Every row gives one point. Examples show where two turns around zero, p and q, send a point. Where does a point land after both, in the order given? Backwards means that the second turn is done in reverse. Each puzzle has new turns, and all numbers are rounded.

Turn p:
[ 0.56 -1.26] => [-0.95 -1.00]
[ 1.16 -1.15] => [-0.62 -1.51]
[-0.63  1.66] => [1.30 1.21]
[-1.09  0.75] => [0.28 1.29]
Turn q:
[-1.40 -0.55] => [-1.33 -0.70]
[0.51 1.62] => [0.33 1.67]
[ 0.89 -1.07] => [ 1.00 -0.97]
Where do these land?
p, then q backwards: [-0.96 -0.04] => [-0.30  0.91]
q, then p: [-0.33 -0.58] => [-0.67  0.01]
q, then p: [-0.49  0.46] => [0.17 0.65]
q, then p backwards: [-1.04 -0.61] => [ 0.30 -1.17]
q, then p: [2.82 0.78] => [ 2.04 -2.10]

Turn p:
[-1.14  1.62 -1.00] => [ 1.04  1.45 -1.32]
[ 0.43 -2.18 -0.03] => [-1.66 -0.23  1.46]
[0.33 0.17 1.82] => [ 1.00 -1.39  0.72]
[ 0.37  0.39 -0.79] => [-0.38  0.18 -0.86]
Turn q:
[ 0.11 -2.40  0.45] => [ 0.50 -1.82  1.55]
[ 0.86  0.12 -0.46] => [0.18 0.77 0.58]
[-0.06  1.84 -1.40] => [ 0.56  1.87 -1.25]
[0.76 0.18 0.01] => [-0.24  0.55  0.50]
[-1.67  0.26  1.40] => [-1.00 -1.37 -1.39]
Where do these land?
q, then p: [-1.08  0.62 -0.55] => [-0.92  0.40 -0.92]
p, then q: [ 1.42 -0.89 -0.83] => [ 0.88 -1.25 -1.08]
q, then p: [-1.89 -0.29 -0.19] => [-1.89  0.34 -0.09]
q, then p: [1.54 0.56 1.57] => [1.90 0.89 0.86]

Turn p:
[-0.06  1.04 -0.80 -0.12 -0.38 -0.27] => [-0.43 -0.68 -0.91  0.57 -0.29  0.27]
[ 0.01  0.63 -0.91  0.15 -0.89 -1.79] => [ 0.20 -1.05 -1.11 -0.19 -1.05  1.32]
[-1.78  0.88 -2.20  0.98 -0.82 -0.32] => [-1.95 -2.14 -1.09 -0.65  0.13  0.71]
[ 1.30  0.15  0.59  1.18  1.41 -0.77] => [ 0.78  0.09  0.56 -0.30 -1.88 -1.21]
[-0.08  0.17 -2.61 -0.76  0.40 -0.52] => [-1.17 -1.61  0.55  1.26 -0.60  1.29]
[2.61 0.32 0.65 0.64 0.03 0.25] => [ 0.22  1.86 -0.21  0.54 -1.87 -0.70]
[ 0.09 -0.63  1.40 -1.15  0.22  1.06] => [ 0.81  1.26  0.65  0.49  1.33 -0.44]
[-1.20 -0.41  1.82 -1.37  0.32  1.35] => [ 0.95  0.69  0.47  0.24  2.52 -0.83]
[-0.89 -2.15  2.06  0.46 -0.29  1.00] => [ 0.59  1.57  1.09 -1.97  1.70 -0.42]
Turn q:
[-0.45 -0.35 -0.88  0.59  0.96 -0.34] => [ 0.14 -1.31  0.18  0.79 -0.21 -0.22]
[ 0.61 -1.38  0.04 -1.95  1.60 -0.91] => [-0.47 -1.55  0.12 -1.93 -1.76 -0.17]
[-0.92  0.33  1.43  0.91 -0.85  0.64] => [0.91 1.38 0.32 0.67 0.37 1.24]
[ 0.19 -1.90 -0.80 -1.80  0.16  0.53] => [ 0.74 -0.36 -0.10 -1.35 -1.66 -1.60]
[-0.57  2.81  0.29  1.14 -0.84  0.78] => [-0.43  1.37 -1.43  1.68  1.70  1.06]
[ 0.83  1.26  0.83  1.88 -0.89  1.13] => [ 0.57  1.06 -0.08  0.42  2.54  0.68]
[ 0.31 -0.77 -0.91 -0.77 -0.14 -1.82] => [-1.45 -0.59  0.98 -0.27 -0.99 -0.99]
Where do these land?
q, then p: [ 1.31 -1.11  0.44  0.30  0.98  0.16] => [1.07 0.85 1.25 0.68 0.39 0.41]
q, then p: [ 0.15 -0.73 -0.26  0.65 -3.46  0.10] => [ 1.99 -1.05 -2.05  0.18 -1.10 -1.59]
p, then q backwards: [-1.31  0.49  0.81  0.60  1.52  0.11] => [ 1.26 -1.17 -1.40  0.32  0.33  0.39]
p, then q: [ 1.24 -1.82 -0.49  0.18  0.07 -1.35] => [ 0.67  2.17 -0.60 -1.02  0.57  0.30]
q, then p: [-0.30  1.44  1.00  0.44 -0.91 -0.69] => [-0.80 -0.64 -0.55  0.07  0.76 -1.66]
p, then q: [ 0.37 -0.68  0.66 -1.61  1.50  0.43] => [-0.07 -0.40  0.81 -0.67  1.47  1.63]
q, then p backwards: [-0.82  2.25 -0.41  0.86  1.47  0.72] => [-0.69  1.78 -0.81 -1.72 -1.39 -0.34]
q, then p: [-0.64  0.17 -1.76 -1.42 -1.17  0.52] => [-0.06 -1.44 -1.42 -0.46 -1.11  1.28]

Turn p:
[ 1.29 -1.19 -0.59  0.32  0.23 -1.47  0.36  0.10 -0.62] => [ 0.02  0.29 -0.92 -1.43 -1.08  0.03  0.62 -0.40 -1.26]
[ 0.17 -0.92  0.46  0.73  1.02 -1.22  1.88 -0.51  0.87] => [ 0.88 -1.26 -1.79 -1.40 -0.32 -0.28 -0.28 -0.90  0.34]
[-1.20  1.22 -1.17 -0.16  0.66  0.95 -1.06  1.57 -0.08] => [-1.78  0.27  1.60 -0.12  0.45  0.31 -1.11  1.18  0.72]
[ 2.16 -0.95 -0.33  0.99 -1.25 -0.45  2.58 -0.60  0.08] => [ 0.35  0.11 -2.74 -0.62  0.45 -1.86  1.08 -0.86 -1.36]
[ 0.91 -0.52 -0.86  1.18 -0.24 -0.60  1.06 -2.34 -0.70] => [ 1.18  0.37 -2.00  0.27 -0.78 -0.84 -0.90 -0.27 -1.71]
[ 0.47  0.58 -0.56 -0.98 -1.37 -1.24  0.41 -1.27  0.85] => [ 1.71  1.24 -1.10 -0.22  0.96  0.33  0.48  0.84 -0.23]
[ 0.06  0.74  1.15  0.61  1.21 -0.01  1.39  0.63 -1.17] => [-0.36 -2.19 -0.12 -0.17 -0.82 -1.11  0.24  0.69  0.11]
[-1.34  0.23  1.49 -2.57  1.34  1.50 -1.32  1.17 -0.67] => [ 0.22 -1.14  3.94  0.24  0.20  0.40  0.37  0.06  1.01]
[ 0.07  1.01  0.30  0.19  0.65  1.49 -2.42  0.72  0.88] => [-1.57 -0.38  1.37  1.35  0.94  1.89 -0.41  0.02  0.06]
[-0.68 -0.16  0.73 -0.06 -2.15 -1.17 -0.92 -0.47  0.04] => [ 0.86  1.63 -0.52  1.00 -0.71  0.64  1.19  0.20  1.02]
[-1.90 -0.05 -0.62 -0.25 -0.10  2.23 -1.96  1.00  0.52] => [-1.51  1.04  2.28  1.10  0.71  0.49 -1.27 -0.57  1.31]
Turn q:
[ 1.48 -1.29  0.44  1.50  0.65 -1.21 -2.07 -1.22  1.14] => [-1.56  0.02  1.91 -0.87 -0.89  0.37  1.29  0.71  2.30]
[-1.59  0.92 -0.58  0.77 -0.61  0.02  0.21 -1.26  0.80] => [-0.15  0.53  0.27  0.08  1.55 -1.19 -0.28  1.61 -0.29]
[ 1.97  1.02 -1.80  0.87 -0.55 -1.48 -1.52  0.79 -0.57] => [-1.89 -0.03 -0.13  1.45 -1.67 -0.97 -1.22 -0.41  1.90]
[-1.18 -0.54  1.70 -1.15  0.01  0.38 -1.11  1.27  1.29] => [-0.91  1.51 -0.61 -1.07  0.20  1.69  1.06 -0.22 -1.37]
[ 1.13 -1.01 -1.73 -2.08  0.31  1.29  1.14 -1.59 -0.72] => [ 0.75 -2.44  1.00  1.36  1.34 -0.30  0.55 -2.00 -0.43]
[ 0.34 -0.12 -0.68  0.29  0.14 -0.08  0.79  2.13 -0.20] => [ 0.68  0.94 -0.49  0.35 -0.58  0.50 -1.45 -1.18  0.35]
[-0.65 -1.20 -0.83 -1.35 -0.21 -0.14  0.47 -0.98  0.86] => [-0.23 -0.66  0.93  0.58  1.87  0.98  0.16 -0.16 -0.43]
[ 0.44  0.07  0.55  0.87 -1.80 -1.02 -0.70 -0.42 -0.62] => [-1.35 -0.97 -0.19 -0.91 -0.75 -0.29 -0.99  1.09  0.37]
[ 1.37  1.08  2.17 -0.11  1.03  0.43  1.74 -0.35 -0.70] => [ 2.14 -0.71  0.41 -0.21 -2.21 -0.30  0.72  0.36 -1.33]
[-1.53  0.35  0.31 -0.17  1.42 -0.39 -0.26  2.22 -1.25] => [ 0.97  1.38 -2.61  0.43 -0.35  1.06  0.18 -0.14  0.42]
[-1.79  0.71  0.46  0.55 -0.39  2.20  1.32 -0.56 -0.02] => [ 1.56  0.45 -0.49 -1.19  1.51 -1.52 -0.02  0.33 -1.51]
Where do these land?
q, then p backwards: [-0.79  0.31 -2.12 -1.85  0.35 -1.04 -2.04  2.84 -0.04] => [ 0.13 -0.51 -0.20  3.18 -2.02  0.81 -1.80 -0.21  1.90]
p, then q: [-0.27 -0.64 -1.61 -2.76  0.97 -0.93 -0.46  0.73 -1.95] => [-0.47 -1.02 -1.44 -0.16 -2.18  1.19  0.29 -0.03 -2.73]
q, then p: [-0.93 -0.80  1.81  1.36 -0.82  0.51 -0.09 -1.33  0.99] => [ 0.54 -0.90  2.06 -1.39  0.49 -0.29  1.47  0.51  0.56]
q, then p: [-0.56 -0.29  1.75  0.51  0.36  2.78 -0.24  0.71  1.78] => [ 2.20 -1.06  0.96 -0.09  0.49 -1.05  0.72  2.39 -0.90]
p, then q: [-0.66  1.18  0.70  0.55  0.17 -0.89  1.31 -0.24 -0.57] => [-0.82  0.52  0.55  0.14  0.02  1.06 -1.39 -0.89  0.65]
p, then q: [ 0.95 -1.08  2.33  1.49 -0.66  0.70 -0.19  0.10  0.39] => [ 1.16 -0.87  1.50 -0.64  1.74 -0.83 -0.77  0.93  0.94]
q, then p: [-0.63 -0.09 -3.01 -0.77  1.40 -0.20 -1.71  1.31 -1.13] => [-0.25  0.04 -2.31  0.07  0.79  0.80 -3.36 -0.09  0.10]
q, then p: [ 0.52  0.17  1.02  1.14 -0.08  1.32 -0.53  0.09 -0.45] => [ 1.44  0.84  0.01 -0.79  0.44 -0.09  0.87  0.72 -0.04]
q, then p: [ 1.39 -0.18  0.30  0.47  0.82 -1.23  1.42 -1.21  0.58] => [-0.65 -0.72 -0.52  0.83  0.12  0.11  2.12 -1.31  0.41]
q, then p backwards: [ 0.34  0.01 -0.53  0.32 -1.43  0.16  1.66 -0.23  0.06] => [-0.42  0.19 -0.76 -0.38  1.49  1.03  0.44 -0.95 -0.24]
q, then p: [ 1.08  1.20  0.18 -0.65 -0.47 -0.52 -0.02 -1.60 -0.10] => [-0.39  0.32 -0.56 -0.28 -1.64 -0.63  0.92 -0.75  0.99]
q, then p: [-0.45  0.22 -0.80  0.19 -0.61 -0.66  0.88 -1.16  0.44] => [-0.96 -0.89  0.30 -0.33 -0.91  0.92  0.38 -0.50  0.29]
